Each row is a point. A path goes straight from each point to the next, and from the last back to the first. The post is the endless flat space through its rows: a point in 2 columns, a line in 3, a plane in 4, and so on, so that a path can go around it. Count how often the path circles the post. Going back the other way cancels.
In the rows, 128 means zero.

Post, 2 rows:
[[ 78 127 156]
 [157 106 108]]
Path:
[[167 166  86]
 [212 117 123]
 [175  71 144]
 [ 64  81 131]
 [ 88 122 122]
 [ 84 143 138]
 [137 133 103]
 [110 105  93]
 [129  94 110]
 [ 32 120 204]
 [162 129 173]
 [ 90 163 163]
 [ 71 174 103]
 [126 175 167]
 [152 104 160]
 [ 91  77 154]
 [ 92  86  85]
 [100 133 104]]
Times around: 1

Post, 7 rows:
[[121 160 139 148 146 121  95 112]
 [165 157 112 159  99 136 148 184]
 [182  95  81 129 170 142  61 115]
 [176 112 143 137 235 166 142  41]
 [145  82  54 106 158 115  97  87]
 [116 119 155 106 132 120 128 161]
 [101 126 113 154 134 129 149 211]]
Path, 14 rows:
[[111 149 106 136 175 135  89 152]
 [184 159 134 105 179 106 132 118]
 [112  82 152 137 171 103 183 196]
 [168  91  65 142  83 122 131 120]
 [198  78  51 105 127 172 175 138]
 [144 148 117 103 129 151 193 163]
 [119  95  97 106 224  87 131 111]
 [152  63 126 162 167 102 136 183]
 [177  60 145  87 170 139  64 101]
 [205  75 169 156 196 121 104 117]
 [196 145 135 185 124 164 172 109]
 [ 99 179 136 156 147 160 114 153]
 [ 79 169  68 130 122 108  91 177]
 [159 172 105 153 143 195 134 155]]
Times around: 2

Post, 11 rows:
[[104 138 101 147 111 156 102 123  99 151 104 129]
 [121 108 178 163 124 178 177 111 106 156 106 165]
 [131  82 132 132  60  49 132 156 119  76 113  70]
 [100 141 119  71 142 143 115 136 177  89 143  90]
 [ 99  73 153 165 168 149 131  98 108 107  95 130]
 [125 119 116 177 132 107 128 127  97 138 159 166]
 [114 130 140 161 152 147 128 125 115 192 123  91]
 [149  73 164 176 108  78 137  54  44 204 117 185]
 [104 109 148 193 107 107 167 135 164 144  57 161]
 [ 56 131 117  82 127 162  87 199 142 194 188 143]
 [ 60 157 189 116 148 126 134 177 112 182 160 145]]
Path:
[[ 47 134 117 108  87 146  88 123 130 200  89 125]
 [ 53 182 141 144 145 109 148 101 158 121 120 173]
 [114  90 161  98 125 105 134  58 112 175  62  96]
 [ 86 106  94 142 114 184 132 193 135 116 115 148]
 [128 117 116 183 143 165 131 183 167 185 101 118]
 [ 62  63 188 180 147  93 101 176 127 177 141 164]
 [ 88 170 191  91  90  63 148 101 183 213 120 124]
 [ 90 138 152  98 129  63 124 102 116 134 140 107]
 [ 73 162 139  58 161 157 148 174 104 131 153  76]
 [ 94 113 149 117 140  84 119 163  98 166 160 128]
 [ 76 113 165 131 114 121 167 105  38 161  99 140]
 [ 90 110 114 171 108  96 122 111 109 143 118 189]
 [106 143 150 157  88  98 141  61  97 123 104  94]
 [100  91 211 135 116  91 146 110  67 177 160 153]
 [147 156 111 184 101 130 124 120 160 163 107  93]
 [ 98  66 171 150  55 127 131 109 123 162 109 130]
 [ 79 106 129 144 130  47 102 123  88 163 156 117]
 [120  96 127 167 174 114 139 133  86 112 128  55]
 [ 95 139 165 162 177  63 186 137 126 184  94 131]
 [ 98 158 120 189  84  68 156 134  75 159 109 161]
 [ 96 151 172 124 121 174 147 101 159 211  83 112]
 [ 75  87 154 152 179 100  71 117  88 115 150 127]
 [141 146 163 133 109 139 162 110 106 117 173 127]
 [ 80  75 136 103 129  98 145  95 142 156 176 173]
 [  7 122 154 109 174 151 126 154 105 158  66 132]
 [124 113 113 107 147  73 113 113  81 164 162 141]
 [ 95 110 122  90 171 133 138  93 100 103 195 174]]
Times around: 1

Post (17 x 18):
[[154 164 122 197  99 133 118  76 140  99 119 129 117 140 138 118 108  99]
 [167 122 166 168 147 118 129 121 113 117 153  96 146 139  81 141  83 111]
 [170 168 130 125 111 123 145 135 129  94 159 168 126  91 194 104 117 115]
 [ 97  70 169 156 151 138 143 101 178 126 139  67  97 145  89 115  90  96]
 [132 147 107 177 104 129 138  95 131 106 139 154 120  69 126 120 120 144]
 [123  67 195 155 163 158 130 101 103 133 115 109 122 172  93  91  91  83]
 [140  96 149 133 136 166 154 154 152 146 109  98 138 159 122 171 166 147]
 [131 123 164 195 180 144  86 133 148 146 130 104 133 148  86  97 104 109]
 [134  89 106  93 113 100  83 155 140 114 119 101 139 155 118 159 207 163]
 [105 119 115 143 147  99  79 168 127  90  87 115 121 159 140 176 172 183]
 [144 161  49 138 122 148 129 100 126 117 120 135 153 108 158 146 108 123]
 [136 166 114 127  91 130 101  91 116 136 154 139  93 109 173 136 123 159]
 [159 171 108 133 118  93 169 149 126 153  88 131 117 115 160 115 119 111]
 [111 226 102 151 108 115 162 134 101 133 135 132 137 105 158 121 157 113]
 [ 97 112 122 103  98 140  77 153 170 136  79 109 189 144 106 184 156 163]
 [118 130 126  88 142 140 107 134 171  91 110 116 107 142  91 144 159 168]
 [143 188  64 152  62 145 145 178  91  98 163 127 125 107 153  91 123 145]]
Path (20 x 18):
[[ 95 109 128 149 103 114 200 164 162 108 155 106  81 106 138 126 101 113]
 [131  72  97 129 103  86  96 101  63 147  81 126  91 130 149 126 102 113]
 [117 112 100 145  91 152 214 107 194 134  92 126  76 123 187 148 120 106]
 [131 101 170 158 139  91  70 134 124 139 110  94 119 187  82 169 135 170]
 [141 158 116 142  97  79 110 136 117  90 152 142  87 101 112 106 141 140]
 [135 183 116 172 139 190 126 194 166 131 134  85 127 116  77 124  96 145]
 [218 143 102 144 155 110  52 147  95  66 152 124 184 134 121 141 151 170]
 [122 156 121 171 132 135 121  51 140 142 153 135 152 139 140 137 174 117]
 [133  87  89 176  77 120 135 183  98 111 136 101 165 179  72 133 142 142]
 [163 163 138 167  96 140 113 144  96  90 179  89 144 177 159 135 135 170]
 [ 89 151 109 166 104 195 102 146 117 107 142  87 136 113 102  93 140 150]
 [127 156 104 167 127  99  64 131 125  76  57 129  74 156  70 102 166 155]
 [148 120 111 123  74 100  74 116 134  82  83 138 165  86 128 186 168 208]
 [115 164 119 170 155  77 142 129  89  99  69  91  36 170 151 108 154  90]
 [186 147 103 171 127  92 116 191 126 123 100 129 193 151 114 166 177 120]
 [157 139 125 249 172 137 124 139 118 130 140 130 119 169 136 105 151 105]
 [137  71  82  55 117 151 100  82 148 120  94 112 122 130 116 147 151 195]
 [182 184 161 124 115 138 137 140 210  60  73 147 112 112 113 104  86 132]
 [ 80 173 144 182 118 109 149  53 164 142 104  76 153 143 106 108 114  42]
 [120 155 146 135 108 102 120 176 105 120 177 126 170 150  75 101 129 144]]
Times around: 0

Post:
[[153 170 100 110 112 152 123 146 192 155 129 118 166 112 160 195  94 105]
 [126 187 120 132 175 151 106 123  69  85 153  52  77 140 145 133 150 124]
 [156 140 102 188 127 147 104 109  72 121 118  62 100 116 161 104 106 154]
 [134 117 140 132 123 142  92 135 158 172  86 128 120 133  96  77 101 154]
 [149 166 114 165  95 124 107 137 145  75 127 110 164 106 149 111 127 151]
 [135 152  97 126 150 141 151  94 156 152 149 140 133 110 131 144 170 119]
 [123 116 103 112 125 100 137 129 154 140 143 130 178 132 178 131 146  80]
 [110 159  99 144 123  99 147 131  99 132 123 140 117 126 134 123 172  99]
 [165 129  98  55 151  89 121 114 199  93 107 174  97  78 113 110 129 149]
 [112 139 103 147 128 102 172 121 141 158 126 123 160 145  97 124 111 141]
 [127 113 137 175 143  86  99 119 157 100 129 111 139 174 121 148 100 109]
 [133 137 118 164 163 131 116 126 121 125 136 150 145 157 115 149  87 101]
 [126 105 134 154 120 102 168 152 136 114 140 138 112 169 141 129  98 112]
 [ 94 130 116 149 160  85 114  98 156 136 151 147 140 120 133 137  95  80]
 [112 128 145 125 131  85 123 124 146 113 104 142 131 157 179 131 108 118]
 [112 100 113 159 115 149 110 131 111  78 125 142 114 137 122 151  73 183]
 [159 160 148 120 103 113  63 106 125 129 131  97 138 146 121 141 104 133]]
Path, 24 rows:
[[213  79  94 171 158 172  86 102 133  80 144 151 169 207 150 167 106 122]
 [170 103 129 146  83 139  79 107 160 140 155  99 145 133 109 141  59 194]
 [147 142 108  82 134  69  78 169 192  93 111 126 112 144 137 135 112 102]
 [ 96 181 122 124 110 135  47  84 146  72 162  66 142 139 148 181  74 195]
 [ 85 119 131 121 150 137  56 125  83  94 149 126 155 154 173 107 135 153]
 [135 181 146 152 167 110 116 114 169 102 133  72 122 151 148 156 159 124]
 [165 111 120  87  74 156 117  72 169 201 102 178 139  95 111 142 164 131]
 [110 119 141 153 122 157  70 105 123 195 132  77 131 155  73  95  80 136]
 [156 123 138 122 146 128  65 143 153 138 126  72 143 183 203 157  62 127]
 [176 139 152 119 158  73 139 197 138 118 160  93  93 152 143 128  62  52]
 [166 121 118 111 138 131 183 167 128 147 112 117  97 117 146 126 135 100]
 [171 147  98 113 158 115 161 131 144  91 169  96 192 146 170 148  81  32]
 [187 119 184 101 143 110 102 104 166  62 112  91  93 182  96 142 104 157]
 [133 157  85 199 138  80 133 110 122  37 181  65 182 126 180 106 155  73]
 [187 158  70 127 104 114 151 122 111  96 153 172 149 137 133 151 112 125]
 [136 128 143 153 160  80  59 114 104 102 184  47 109 158  71 137 113 146]
 [167  89 130 140 138 193 118 126  98 103 129 146 132 139 164 148 108 156]
 [127 167 119 162 119 164  85 121  86  90 101  61  96 109 130 181  94 158]
 [144 147 138 128 179 103 112 185 134  49  68 104  70 135 205 136 134  51]
 [102 249  83 163 111 144 114 111 101 146 111  83 114  78  94  95 145 104]
 [170  97 107 156 121 102 121 137 157 165  75 163  77 158 136  76 142 106]
 [136  93 109 120 121 121 131 180  99 128 100 169 178 152 181 115 125 122]
 [113  92 144 134 100 141 101 111 117 140 131 203 136 123  54 130  78 168]
 [143 139 124 155 133 137 114 155  80 119 110 122 131 129 130 100  48  67]]
Times around: 4

Post:
[[161 110  77 124 126 140  78 152 128 177 159 104  79 173 176 164 144 129]
 [115 117 122 107 145  83 110 152 125  96 187 162 145 119 117  95  96 139]
 [151 149 108  80 129 192 109 120  78 127 151 107 136 163 157 136 165 127]
 [150 115 118 153 111 180 120 136 113 143 157  71 131 156 172 120 115 121]
 [ 74  98 133 102 140  98  98 180 121 142 119 155 140  81 169  94  76 115]
 [145 130  91 101  88 127 111 127 174 129 138  93  99 126 167 123 138 118]
 [ 43  70 165  82 130 109 121 105 143 163 154 114 155 131 126 143  81 149]
 [130 135 138 125 160 117 139 143 106 155 159 133  89 106  67 123 108  77]
 [112 178 102 147 135 160 132 156 144 123 163  90  84 168 175 144 163 136]
 [ 99  76 139 122 119 102 130 165 117 115  91 156 129  95  94 148 104 187]
 [133  96 129 134 126 141 188 136  91 123 153 174  97 128 108 132 148  73]
 [119 163 134 143  90 117 107 102  73 127 170 103  98 110 198 127 120 116]
 [147 174 144 154  87 164  91 128 143 153 154 141 114 148 162 121 140 163]
 [171 144 173 105 132 108 122 128 108 125 135 115 117 161 205 122 160 144]
 [125 116 130 159 153  85 129 120 105 133 152 146 154 106  86 153 165  61]
 [110  96 131  79 148 108 138 126 160 148 151 159 162  71 155 128  76 175]
 [107  83 178 105 120  89  89 191 126 142 171 133 154  68 126 154 107 135]]
Path:
[[138 109 159 105 171 131  72 103 148 166 198 124 125 130 121 148 104 152]
 [147 135 143  58 189  87 149 101 133 108 216 166 144 135 145 131 105 157]
 [105 149  91  77 132 144 138 162 191 120 117  84  96 139  88 191 135 191]
 [ 70 151 190  35  81  47 108 142  86 166 142 171  90 103 201 119  85 183]
 [113  96 150 127 153 160 134  99 106 204 157  90 105 193 121 143 137 106]
 [132  89 130  74 126 204 118 182  52  98  64 170  98 180 125 159 199 185]
 [ 93  99 220  81 115 184 161 145  89 110  49 154 169  75 194 158 105 219]
 [182 121 109  78 121 152  78 174 161 134 158 133  74 155 185 172 156 177]
 [155  80  75 132 117 139 115 168 149 118 125 117 132 137 170 157 104  91]
 [ 64 191 142 159  96 111 114  69 164 181 139 178 131 117 144 126 106 155]
 [104  97 128  57 124  67 112 135 157 168 216 135  99 105 161 125 128 155]
 [ 48  90 191 159 138 125  69 196  92 161  93 136 115  66 117 175 158 161]
 [193 102  77 123 156 100 138 153 173 113 137 124 103  95 127 196 136 210]
 [152 153 149 128 109 119 150  80 100 118 154 115 111 155 133 153 125 146]
 [199 140 125 154  96  65 103 161  67 119 153  68 162  81 194  76 128  59]
 [165 132 140 148 159 179 111 120  95 178 101  99 134 179 101 100 161 124]
 [104 133  55 170 145 134  98 103 195 149 152 143 126  78 115 131 127 143]
 [ 74 120 152  52 127 145  49 106 135 172 174 126  68 160  91 191 113 151]
 [131 128 121  75  82 202 170 154  99 107 181 153  98 135 149 157 116 125]
 [161  95  72 135 170 138 116 202  72 184 120 118 119 151 172 160 142 176]
 [ 90 135  59 150 142 117 119 154  82 122 121 190 120 105 106 122 153 113]
 [109 143 161 137  90 100 122 166 102 137 139 165  66 140  86 136 117 151]
 [123 146 215 112  86 150 143 156 168 131 125 113 114 166 188 157 142 128]
 [161 131 193 105  65 129  91 176 143  78 147 175  89 119 110 157 102 249]
 [110 153 190  68  70 127  87  75 114 122 177 124 230  63 124 155 129 174]
 [162 135  99  75 118 159  78 163  87 142 167 124 153  78 150 119 122 124]
 [119 147 171  95 149 200 127 114  96 191  98 103  97 109 198  68 122 128]]
Times around: 4

Post:
[[164 132 116 162  99 116  79 168 145  64 143 155 159 181 137  63 171 110]
 [ 77 111 155 145 169 120 184 117 170 128 145 107 121 123 103 115  92 116]
 [173 119 145 103 139 117 113 147 122 151  84 115 103 126 126 157  65 160]
 [163 116  99  97 143 155  79 108 175 133 131 156 101 128 159 142 143 190]
 [107 167 133 166 152 176 179 142 128 144 120 120 144 140 102  75 109 132]
 [121 145 120 109 137 172  39 118 111 186 115 111  87 105 160 188  83 143]
 [142 126 124 151 148 130 166 146 100 139 151  99 120  81  89 121 154 145]
 [152 173  97 131  73 115 137 212 144 105 169 165 153 179 124  30 157 100]
 [184 145  72 151 113 118 124 202 165  71 133 186 149 146 180  92 150 120]
 [159 114 125  96 156 175  87 120 123 166 127 151  77 168 174 182 106 140]
 [176 123 147 111 124 168 107 154 133 120 153 150  99 120 205 117 103 154]
 [112 177 189 119 171 117 192 142 119 161 115  75 183 115 115 111 139 120]
 [155 178  60 150  83 101 116 140 112  84 147 178 118 149 163  56 164 125]
 [185  91 120 105 105 155 121 112 132 148 131 105 148 133 173 155  97 129]
 [130 110 115 111  97 157  92 149 118 113 127 142 118 156 168 172 109 178]
 [ 92 143 173 129 136 154 186 124 148 128 118 158 137 105  62 119 122  89]
 [113 158 169 188 153  83 169 132 150 187 128 147 151  96 102 110 142 147]]
Path (27 x 18):
[[ 75 107 134 185 162 187 162 180 116 128 160 132 139 202 188  85  72 137]
 [121  76 147 115 153 153 181  96 112 132  69 143 103 128  55 169 108 129]
 [194 108  75 150 176 160 192 204 153  93  82  87 108 159 105 118 118 164]
 [121 171 112 175 134 188  50 132  83 135 179 169  18 216 144 102 116 153]
 [167 124 133  61 153 134 153 107 130 133 218  17 206 198 189  71 194 109]
 [190  15  25  93 133 128 134  77 155  53 140 177 107  90 127 129 182 162]
 [185  64 138 129 117 167 150 143 137 118 135 190 117 100 173 121 175 179]
 [154 123 115 115  79 149 151 187 160 128 163 146  88 184 184 111 106  98]
 [161 104 163 165 125 123 155 176 130  87 121  27 183 138  73 150 143 116]
 [120 151 137 102 170 210 105 158 205 159 193 128 164 200 135 102 108 121]
 [158 137 173 114 146 128 170 175 108  98 145 207  93 165 134  56 129 139]
 [124  95 113 136 116 189 175 129 134 141 151 104 161 119 178  76 134 109]
 [169  92 145 134 113 163 158 135  94 166 177  32  93 126 157  95 100 154]
 [190  85 128  53  81 189  46 167 129  43 105 125  82 182 155 157  71 172]
 [148 179 108 209 104  95 160 131 117 135 128 152 168  60 110  84 102 100]
 [148  85 135 110 152 123  74  94 145 145 164  91 155 103 134  92 151  96]
 [182 133  80 182 134  63 214 130 146 100 114 107 214 172 164  44 169 139]
 [ 55 126 203  79 115 131 160 135 217 154 126 127 140 215 160  63  74  71]
 [204 164 142 177 164 103 105  88 142 138  45  62 148 149 109 136 105 175]
 [179 197 131 107 139 131 143 155 111 244 147 127 107 135  86 101 115 172]
 [184 185 173 133 176 155 112 162  94 101  86 138 166  96 138  84 107 190]
 [ 13 150 104 147  76 134  40  40  71 182 175 126  94 137  68 104 171 139]
 [135  87 130 130 141 118 146 180 146 109  81 136 120 158 133 129  61 100]
 [178 116 135 146 139  98 164 210 114 181 112  50 143  75  77 141  98 141]
 [137 133 157 169 109 127 106 169 168  93 113 130 129 107  96 133  96  94]
 [187  77 114 137 158 179 174 189 164 140 213  95 128 142 171 136  70 134]
 [117 137 145 112 175 130 156 145 131 136 106  99 171 111 152 161  98 133]]
Times around: 5

Post:
[[ 82 115  96 134  95 142 117 133 134  89 146 160  83 162 136 161 110 157]
 [152 132 174 124 194 124 146 101 101 141  92 146 117 150 157 124 109  97]
 [171 125 192 145 171 121 155  95 160 134 134 142 152 121 149 117 132 134]
 [114 136  89 123 151 134 129 155  93 125 120 139  63 109  73 118 131 128]
 [175 121 153  81 178 167 124 141 117 156  81 128 165 136 100 152  90 122]
 [110 183 154 152 160 136  79  92 107 158 124  97 135 112 114 122 183 112]
 [ 86  66 125 149 111 117 144 102 176 120 129 120 104 128 161 142 111 152]
 [166 121 103  94 150 138 156 193 132 151  91 134 129 125  53 153 170  93]
 [102 156 133 176 133  85  96 141 126 165 123 176 124 127 113 114 104 134]
 [ 95 109 135 115 135  95 133 104 140 123 112 111 107 116  87 181 151 164]
 [138 183 133 122  90 105 159 155 102 173 139 151 147  81 143 124 124  69]
 [110 105 136 177 103 119 136 115  96 128 141 120  81 132 127 131  97 142]
 [167  79 104 117 137 121 117 103 134 123 116 157 103 132 121 129 133 147]
 [ 97  74 123 119 110 116 105 142 109 102 151 131  97 132 142 150 151 183]
 [154 122 125 173 127  96 119 140 152 105 111 141 183  89 153 158 114 175]
 [120 109 143 121 117 128  93 130 105 104 136 147 123 112 112 132 141  87]
 [ 79 127 126 151 111 178  92 129  86 113 105 154  86  98 112 173 151 147]]
Path:
[[181 102 159 170 139  67 137 103 156 138 128 176 160  88  83 106 144 131]
 [111 128 133 151 149 135 106 105 100  69  86 144 120 109 177 146  88 185]
 [117  69  94 136 102 126 158 127 105 107  81  92  96  78  76 173 103 148]
 [170  89 156 118 207 176 120 116 138 150 106 113 132 111  86  95 170 105]
 [125  91 124 141 156  90 174 108  82 124  86 156  77 155 104 176  58  59]
 [ 99  40 110 126 117 107  81 101 136 128  98 116 139 147 125 156 129 142]
 [ 76 126  85 159  80 154 135 168 104 108 104 152  85  91  96 164 122 158]
 [106 139 120  99 131  97 152 163 125 128 104 209 123 164  90 155  48  96]
 [119 124 124 109 144 161 171 129 132 126 138 145  93 118 114 161 129 104]
 [123 173  94  82 160 157  82 143  59  91 114 168 120 143 108 158  77 122]
 [136 141 155 124 137 149 213 181 123 193  90 127 128 125 114 147 168 132]
 [122 124 147 152  97 142 126 179 143 134 127 103 120  94  89 129 133 187]
 [120 102 149 148 189  52  96   7 106 138  94 119  72 190 159  98  99 193]
 [ 74  59 157 136 111 119 113 162  91  86 129 170  93  97  94 153 207 109]
 [156  96 132 202 158 169 130 144 133 174 115 146 122  95 110 109 169 147]
 [128 126 113  90 142 136 145 149 133 192  96  99 141 104 114 173 119 138]
 [ 86 141 200 134 127  69 136 110  83 109 131 154  94 115 166 150 133  98]
 [128 124 196  58 115 103 130 134 119 196 131 120 150 147 138 131 173 153]
 [121 162 119 146 139 139 108 148 112 142 125 149 105 179 162 146 127 166]
 [126 225 175 120 190 114  80 111 191 162 170 161 184 129 109 144 133 156]
 [137  87 119  71 121 175 124 148 117 108 117 174 142 115 129 162  64 117]
 [109 133 146 116 176 142 141 169 166 144 104  72 167 124  11 148 183 163]
 [114 128 163 152 148 161 115 127 108 115  88 151 106 137  75 145 134 164]
 [165  70 164 131 117 131 111  92  74 137 155 115 119 100 108 116 194 139]
 [124  93  91 178  93 139 119 138  48 160 120 195  62  63 160 130 115 104]
 [151 184 150  89 130 117 156 106 130 156 131 157 109 123 108 196 123 112]
 [119 135 160  91 154  70 191 116 206 179 122  95 102 213 128 147 133 156]
 [165  56 155 157 137 147 152 156 153 126 147  12 156  59 112 131 213 152]
 [ 89 102 135 126 138  79 119 134 111 174 104 159 122 141 115 152  36 146]]
Times around: 0

Post (17 x 18):
[[111 122 161 119  89 129 140 131 172 115 123 171 140 115 139 108 136 152]
 [156 141 158 113 171  99 137  96 145  92 137 114 138 116 146 123 160 124]
 [139 159  85 140 200 145 124  99 144  99 178 157  72 133 124 170 130 110]
 [ 97 103 170 167 160 145 176 101 152 128 134 163 133 103 141 112 155 157]
 [129 138 124  93 149 145 142 162 133 154 161 166 119  98 102 152 126 164]
 [118 134 115  95 155 137 125 141 122 128 107 160 156 149 154  63 177 122]
 [135 148  48 173 128 121 103 151 141 105 167 118 111 140 143 177 158 132]
 [166 105 124 147 171 167 128 161  52  98 147 137  97 146 116 165 149 108]
 [ 82 126 180 128 167 182 184  87 217 126 154 125 115  86 129  95 156 107]
 [110 148 111 160 114 118  94 190 106 120 140 110 153 163 147 190  84 106]
 [120 159 121 108 101 169 104 124 124 135  79 165 114 132 140 172 152 190]
 [121 142 152  73 103 120 177 188 124 170 108 160 131 146 120 130 157  94]
 [153 159 188 134 105 136 139  78 141 144 102 140 191 132 131 137 117 123]
 [ 80  99 134 135 103 167 170 108 113 102 188 157 154 101 146 179 118 131]
 [136 119 151 128 133 116 125 136 124  89  64 144 183 120 110 102 150 107]
 [115 154 174 108 145 121 147 115 150 114 120 150 170 145  99 115 161 157]
 [ 99 110 146 111  88 119 134 117 121 130 117  90 132 160 111 157 109 102]]
Path (25 x 18):
[[132 113 104 132 123 175 162 208 198 138 146 182 145  81  77 149 135 117]
 [ 60  89 174 117 152 121 137  93 179  96 195 121 139  99  90 146  85 152]
 [100 151 155 126 111 193 115 118 156 189 160 160 106 107 115 143 106 211]
 [115 162 170 109 125 175 119  94  92 129 105 119 186 135 142 123 142 146]
 [ 84 123 123 122 198 104 151 194 128 108 197 159 119  99 139  50 207 172]
 [128 146  96 123  46 133 146 121 171 174 132 161 166 133 118 105 125 169]
 [154 158  66  83  66 167 164 107 185 128 155 168 141 102 101 199 177 147]
 [160 113 100 154 128  99 151 161 125 120 142 190 151 135 169 191 148  63]
 [128 156 162  65 130 168 121  14 139  92 182 130 183  68 157 132 167 151]
 [128 142 133 190 127 150 154  85 181  92 164 131  98  59 216 118 249 116]
 [123 122  90 116 116  77 112 182 146 120 181 100  99 131 109 198 123  82]
 [113 102 141  87 136  93 138 106 176 124 208 110 177 136 126  92 156 205]
 [110 153 191  76 182 113 200  82 185 103 141 134 133 156 121 151 171 107]
 [107 154 105  35  83  88 147 100 187 107 150  83 158 136 158 144 128 157]
 [131 144 101 167 144 148 115 116 125  93 126 179 130 105 100  76 144 160]
 [148 156 128  85  88 120 144 131 139 168 173 102 143 121  81 174 149 134]
 [134 163 138 157 117 187 158  34 101 129 165 156 186 126 134 126 171 154]
 [108 100 125 133  84 103 100 148  63  70  87 132 159 168  45 116 192 145]
 [157  53 172 151 115 106 154 180 129 145 198 128 162  56 111 147 129 168]
 [153  75 138 216 196 112 176 153 131  71 143 129 106 131 134 135 162  47]
 [160 164 166 145 141 103 191  94 180 139 165 104 111 110 117 126 146 170]
 [113 140 167 128 114  85 150 170 189 126 105 162 170  41 115 131 120 180]
 [110 130  96 104 135 192 117 194  96 138 130 171  73 158 104 100 101 134]
 [102 114 130  87 140 172 127 180 113  97  92 175 161 137 107 131 102 115]
 [ 89  90 105 149 115 107 183 134 126 106  95 193 136 155 110 100 156 160]]
Times around: 0
